Rows are points. To make a cloud, some directions were put in groups of two or more. Within a group, all points are equally far from the middle, so they leave a hole (a ring in 2 directions, a hollow ball in 3). The other directions are filled evenly. Then the cloud was stretched, turned, moved and blurred a little. Count the holes, and give their numbers of directions, smallest first.

Cloud (15 x 2):
[[ 22.3  -1.6]
 [-22.1  10.8]
 [-25.2  -2.3]
 [-25.3 -18.5]
 [  7.1 -40.0]
 [ 22.1   5.7]
 [  8.0  33.1]
 [-24.8   0.0]
 [ -2.7 -44.9]
 [  6.6 -40.2]
 [-22.6 -29.7]
 [ 22.0   4.3]
 [-22.6   9.4]
 [-25.4  -5.6]
 [-24.6   1.4]]
Holes: 1 (2)

Cloud (14 x 2):
[[-15.9  14.9]
 [-37.8   0.6]
 [-33.7   5.2]
 [-33.4 -18.8]
 [-38.9  -0.5]
 [-23.8  11.4]
 [ 21.9  -6.3]
 [ 19.0  -9.8]
 [-29.6 -20.5]
 [-27.6   9.8]
 [-41.1  -9.3]
 [ -8.8  16.1]
 [ 23.8   6.7]
 [ 23.6   6.3]]
Holes: 1 (2)

Cloud (20 x 3):
[[-19.6   6.5  -6.2]
 [-36.4  11.3  10.1]
 [ -1.5 -19.7  24.3]
 [  7.0  14.3  30.0]
 [-37.5  14.7  28.5]
 [ -2.5  -5.4  14.7]
 [-15.5  23.0  12.8]
 [-33.6   5.5  19.0]
 [  6.4  27.8   8.1]
 [ -5.3  16.4  23.8]
 [ 30.4  13.6   0.9]
 [-42.2  -3.9  -0.2]
 [-32.0  -3.2   6.2]
 [-24.4  36.5 -12.9]
 [-17.3  48.5  -4.9]
 [-28.7  -9.7  24.8]
 [-45.2  -4.3  -4.0]
 [-16.6  26.2  13.3]
 [-31.4  -2.7 -18.2]
 [-49.1   2.1  -0.6]]
Holes: 0

Cloud (22 x 3):
[[-34.6  -8.3  20.8]
 [ 29.8  -6.7  26.6]
 [  5.0 -19.2  32.1]
 [ -7.9 -30.8  -7.1]
 [ -3.3  30.7  14.3]
 [-15.7 -32.2  20.0]
 [-37.6  -4.7  16.1]
 [  4.2  32.4   7.9]
 [-26.1  14.6  -2.3]
 [-13.6  -1.1 -23.2]
 [-12.8  -9.2 -24.4]
 [-24.8 -11.3  29.0]
 [ 25.4  17.2   2.0]
 [ -3.9 -26.4  24.4]
 [-12.1  12.9 -14.3]
 [ -6.9  18.7  36.2]
 [ 21.8   5.1  56.3]
 [-28.2 -12.6  26.7]
 [  6.4  13.3  50.6]
 [  1.7 -25.9   4.7]
 [ 23.2  23.0   1.8]
 [-20.2  10.9  25.5]]
Holes: 1 (2)

Cloud (27 x 4):
[[-11.0   4.5 -25.7  10.7]
 [-18.5  13.9  21.2  -3.1]
 [ -1.6   8.7 -43.7  -6.7]
 [ -2.1   3.7  -2.5 -30.7]
 [ -8.5  10.9   6.5 -24.1]
 [ 13.3   8.9 -43.8 -30.0]
 [ 37.9 -21.4   2.2  12.7]
 [-19.3  11.6  -9.7  13.1]
 [ -7.0   9.9  10.1  30.4]
 [ 45.4  10.9  -0.6  -0.4]
 [-30.4  -2.7  -5.4 -19.2]
 [  5.5  10.7 -18.2 -33.8]
 [  2.6 -16.2 -25.0 -22.5]
 [  3.1  29.8 -50.2 -27.1]
 [ 32.7  18.8 -29.5 -30.2]
 [-13.7  30.0 -22.2 -13.2]
 [  6.1  15.5 -17.4 -33.0]
 [ 44.1  12.0 -11.4  33.9]
 [ -3.9  -8.2  18.1 -24.1]
 [ 46.5  -3.3 -14.1  24.1]
 [  4.0  34.2 -29.8  19.7]
 [ 25.2  23.3   2.1 -12.2]
 [ 24.6 -38.8  19.8  12.2]
 [  7.8  18.4   5.1  33.0]
 [-14.9   2.3  34.7  24.2]
 [ 13.6  -9.5 -21.5  24.7]
 [ 24.7  -6.2   8.5  37.7]]
Holes: 1 (3)

Cloud (26 x 4):
[[ 31.6 -30.3  28.5 -11.9]
 [ 12.3 -15.0  37.7  14.3]
 [-21.0   1.5  42.3   8.2]
 [ -3.2 -42.4   3.5 -23.0]
 [  6.5  43.4  17.8  20.0]
 [ 23.4 -12.8  28.7  13.9]
 [ 35.3 -16.0 -16.9   9.9]
 [ 29.3   8.3   4.6  18.2]
 [ 35.7  -0.4  -4.4  10.8]
 [ -5.2 -19.0 -27.3  -1.7]
 [ 25.6  16.9  14.1  12.9]
 [-23.2  -4.3  40.6  11.3]
 [-23.0   4.9  38.2   3.0]
 [-10.0  -5.1  44.5   7.8]
 [ -9.9 -28.7  14.8  17.0]
 [ 19.8 -10.8  35.3   5.6]
 [-16.2 -28.0  14.5   5.3]
 [ 10.3  28.5   6.1 -12.4]
 [  0.2  18.6 -16.6  38.4]
 [ 11.2  40.1  12.6  25.4]
 [ -5.1  21.1  45.4  16.6]
 [ -9.8 -29.3  27.1   5.2]
 [  5.9 -20.3  25.9 -28.2]
 [  9.5  16.3   7.9  44.7]
 [ -4.4  29.1 -14.2 -14.9]
 [ 12.7  -5.7 -15.2  27.0]]
Holes: 1 (3)

Cloud (49 x 6):
[[  7.6 -33.9 -11.4  32.2 -33.4  -4.8]
 [ 15.9 -13.8 -21.5 -12.1  -8.9  22.3]
 [  9.1  -8.8 -46.9  23.1   3.5 -36.1]
 [-34.3   5.3  26.6   9.0  -0.1   6.4]
 [-27.4 -14.2  10.9  25.8 -30.9 -24.5]
 [ 16.9 -14.7  15.7  22.9 -24.9 -17.3]
 [-25.2  36.9 -24.7   6.9  10.6 -23.2]
 [-23.8 -14.6   2.3  11.1 -20.9  25.6]
 [-19.6 -24.4  20.6   0.2 -29.1   7.4]
 [-36.7 -36.7 -27.9   7.7 -31.4 -27.2]
 [ -1.2 -13.0  -8.3  42.9   3.5 -36.0]
 [-23.2 -27.3  12.5  11.9 -15.1  14.5]
 [-14.5  -8.6 -25.6   6.2 -30.2   5.6]
 [-30.6   0.4 -25.9   1.8 -19.8 -25.5]
 [  1.6 -23.1 -15.8  23.7 -42.1 -10.0]
 [-20.3  -2.6  30.6 -13.9 -23.4   3.3]
 [ 11.9  -7.2   0.3   2.4 -26.4  24.2]
 [ 15.2  14.5  21.5  17.6   5.9  32.9]
 [  8.5 -11.2  42.7  -5.3  -5.2  -6.8]
 [ -7.9   4.3  -5.5   7.8   2.8  36.2]
 [-23.4  -9.7  21.1  -3.0   6.0  27.7]
 [ 39.0 -11.2  -3.3  -3.1  -6.0  -7.5]
 [-15.5 -53.9 -10.0  -8.0 -27.1 -16.6]
 [-26.6 -12.1 -29.7  18.2 -27.0 -47.2]
 [-27.1 -27.6 -45.7   5.3 -26.6 -31.8]
 [  7.0 -23.9 -50.9  16.9  35.2 -21.8]
 [ 39.4 -17.3   1.9  -1.4  -3.1  30.2]
 [ 10.8 -28.0 -15.7  28.4 -36.1 -21.3]
 [ -4.1  -2.9 -15.0  -7.3 -23.1  14.4]
 [-10.1  10.4  37.4  29.4  -2.8   0.8]
 [ 22.0 -24.1   9.1  17.5 -17.2 -23.0]
 [ 16.0  11.3  -8.1 -13.3  14.6  32.8]
 [ 23.8  -4.0 -26.1  -3.1  23.3  13.9]
 [ 17.5 -32.0  -7.8  28.1  -1.5 -29.8]
 [-11.6  21.0  16.6  19.1  23.9  26.7]
 [ 14.6  -0.3 -12.1 -13.8  38.2  30.4]
 [-25.8  -5.9  20.0  -8.5   7.4  28.7]
 [-49.1  18.2  20.8  22.9 -10.7   2.4]
 [ 23.5   7.6   3.5  19.6  25.7   8.5]
 [-23.4  13.0 -43.4   7.0   1.4 -21.2]
 [-16.3 -28.8   7.2  -6.4 -12.7  34.3]
 [  3.2  -9.5 -57.7  29.8  -4.4 -29.7]
 [ -2.0 -30.1 -52.0  -0.3  -7.4 -32.5]
 [-10.7   2.6   8.1  37.1   5.0  13.0]
 [ -8.0 -17.8 -14.8   6.1  32.9  22.0]
 [-25.2 -12.9 -41.0   6.3 -27.9 -11.2]
 [  8.9 -21.9   3.8   8.1  27.9  26.2]
 [-17.8  37.1  -3.7  24.5  24.3  22.4]
 [  9.8 -12.9  26.9 -15.5 -16.0 -15.1]]
Holes: 1 (4)

Cloud (50 x 6):
[[ 32.3 -18.7   7.1  43.8 -11.2  32.4]
 [-22.4   2.2   9.5  27.8   9.7  14.2]
 [ -2.6  20.7   5.0 -25.7 -25.9 -14.6]
 [-28.6 -20.5  14.2 -17.3  -9.1 -20.3]
 [-14.7 -32.6 -17.7 -26.2 -12.5 -14.7]
 [ 24.0 -22.6  10.1  15.7 -23.3  -8.8]
 [ -1.2  16.9 -16.6 -26.0 -12.7 -16.6]
 [ 17.6  -9.2  -6.9  24.5 -34.7  27.5]
 [-27.4  24.0 -16.4 -34.3 -13.8  -9.5]
 [-15.7  19.9 -12.9  23.3 -28.2 -27.2]
 [-51.4   2.5  -2.1  -6.5 -26.7   2.4]
 [ 16.2 -37.9  11.9  47.5  -1.8  -0.4]
 [-28.5 -31.3 -33.8 -20.8  -7.2 -11.3]
 [ -9.5  29.3  22.7  20.0   3.3   8.0]
 [-25.6   7.4 -11.1  -4.1 -30.7 -32.9]
 [-15.9 -38.8  12.7  27.7   6.8  15.4]
 [-11.9 -46.4  14.1   1.0  20.8   5.6]
 [-48.4  27.1 -13.4 -24.6 -13.4  -7.1]
 [-37.1 -10.1  16.3  -8.5 -10.5   6.3]
 [ 38.5   4.3  11.8  17.5 -11.7  28.5]
 [-13.3 -15.7 -38.8  16.9 -20.9  -3.7]
 [  4.4  39.3 -18.6  20.1 -40.1 -10.1]
 [ 41.8   7.1  31.6  29.6  -8.6   6.1]
 [-12.3  31.4  12.2  38.5 -26.6  10.1]
 [  3.4 -61.0  -5.7  26.5  10.1   6.1]
 [-12.0   7.7  17.2   1.5 -13.4 -30.7]
 [ 37.0  -1.0  15.5  24.3  -1.7  30.4]
 [ 41.0   5.0  30.2  20.8  -7.7   6.7]
 [-19.1   3.7   2.0  25.6 -31.0 -21.0]
 [-33.0 -23.3  13.2  18.5  -7.8   8.0]
 [-29.3   3.1 -15.3  30.9 -18.5 -17.7]
 [ -1.7  30.6  14.1 -17.7 -27.7   1.0]
 [ 15.6  18.3 -17.3  21.4  -5.9  23.4]
 [-33.9   4.1 -22.7  -6.0 -36.1  14.1]
 [ 16.0  -2.5   5.6  22.0 -41.8  -3.2]
 [ 10.9   5.2 -10.0 -10.8  -2.1  18.3]
 [ -7.0 -22.5  13.6  31.8 -18.0 -12.4]
 [ 37.9  -3.9 -12.8  27.8   2.6  -8.9]
 [  7.5  45.4 -10.4  11.9 -11.3 -18.3]
 [ -2.8  24.6 -16.9  13.7 -44.3 -17.0]
 [ -1.1  13.8 -28.3  12.4 -28.4 -21.9]
 [-36.3   8.1  -9.3 -25.3 -20.8 -33.6]
 [ 24.2  28.1   0.7  -3.1 -32.4   8.2]
 [ 12.7 -22.2 -12.1  -9.6 -17.4 -15.8]
 [-21.9 -18.3 -35.0 -11.5  -9.6 -24.3]
 [ 39.7   6.8  30.2  41.7  -3.3  -0.1]
 [-12.7 -22.4 -19.4  36.2   8.8  12.1]
 [ -4.8 -20.5  -3.5   2.1 -33.7 -15.5]
 [-46.2  -4.2  -0.5 -15.8 -14.0 -30.8]
 [ 46.2 -13.6  -6.7  42.4  -1.9   3.6]]
Holes: 2 (3, 3)
